Each row of a before or after table is a point. One or more steps were done to the points. Then noise was added and the rows were shuffled. The steps act on columns, c1 being the first. What was done? A step turns or swaps two columns, mirrors them in a line or flattens them onto one, adds a multiple of one to another, or multiplies or shifts one. Angles are multiples of 10 degrees, from the lower column toward the higher: turns from -170 to 170, lines from 10 to 170 but not 90. Use the fewest steps. Two steps may share a column if one is a turn and the other turns, adds or multiplies; they go together, in the order done. Otherwise the lowest column goes first.

Before (13 x 2):
[[ 52  29]
 [-35 -11]
 [ 21   8]
 [-25 -14]
 [  2 -12]
 [ -6   7]
 [ -6   2]
 [ -3   8]
 [-16  26]
 [ 32  -2]
 [-11 -23]
 [-38  16]
 [ 15 -22]]
After (13 x 2):
[[ 11   1]
 [ -1  30]
 [ 11   3]
 [  1 -22]
 [ 30   1]
 [  7   5]
 [  8  36]
 [ 34  24]
 [ -6 -62]
 [-16   3]
 [-12  18]
 [-31  -4]
 [-16 -32]]
Steps: turn c1 and c2 by -120 degrees

Before (12 x 4):
[[-15  11  13 -20]
 [ 40  19  15  -3]
 [ -8   8 -10 -13]
 [-16  10  13 -20]
 [  2  16  19 -30]
 [ 12  17  -2  11]
 [-15   9  13  15]
 [ -8  15   6  15]
 [  0  11  17  11]
 [ -3  20  14  14]
 [-15 -32  10  -1]
 [ 14 -58   8  12]]
After (12 x 4):
[[ 11 -15   1  21]
 [-42   7 -43  22]
 [  1 -20  13 -42]
 [  1 -20  15 -41]
 [-35 -10  -4  -2]
 [ 14 -19  -2 -59]
 [  1 -19  12  29]
 [ 36  -5 -29  -5]
 [  9 -11  11  28]
 [ 15 -16   7  28]
 [ 23   4  -3  25]
 [  2   2  16 -25]]
Steps: turn c1 and c2 by -60 degrees; turn c2 and c3 by 110 degrees; multiply c4 by 2

Before (11 x 6):
[[ 25  -8   4 -21 -50 -33]
 [ 14  16  20 -14  -1 -14]
 [-20  10  -1  22  -6   4]
 [ 18   0  14 -16 -60   5]
 [ -8  28  -9  10 -15  17]
 [  6 -35 -34  -8   1   4]
 [-18  15  13 -10 -39  18]
 [-11  20 -37  14 -12   8]
 [-40 -15 -37 -26   3  -3]
 [ -1 -26  14 -32 -57 -25]
 [ 17 -20   5 -47 -39 -17]]
After (11 x 6):
[[-24 -19 -20 -53  35 -17]
 [-15  20 -24  20  -3   8]
 [  3 -36 -28 -19   5   3]
 [  6  15  -1  -9  13 -14]
 [-49 -26 -24 -41  27 -25]
 [-30  -7 -45 -23  47 -34]
 [-42  15  40  -4   3  18]
 [-18 -14 -42 -31 -36  -3]
 [-15  10   5  25 -13   4]
 [-16  28  17  19   2  17]
 [-43   0  22 -15  46   4]]
Steps: mirror c1 and c5 in the line at 30 degrees; add 0.3 times c2 to c4; add 1.5 times c6 to c3
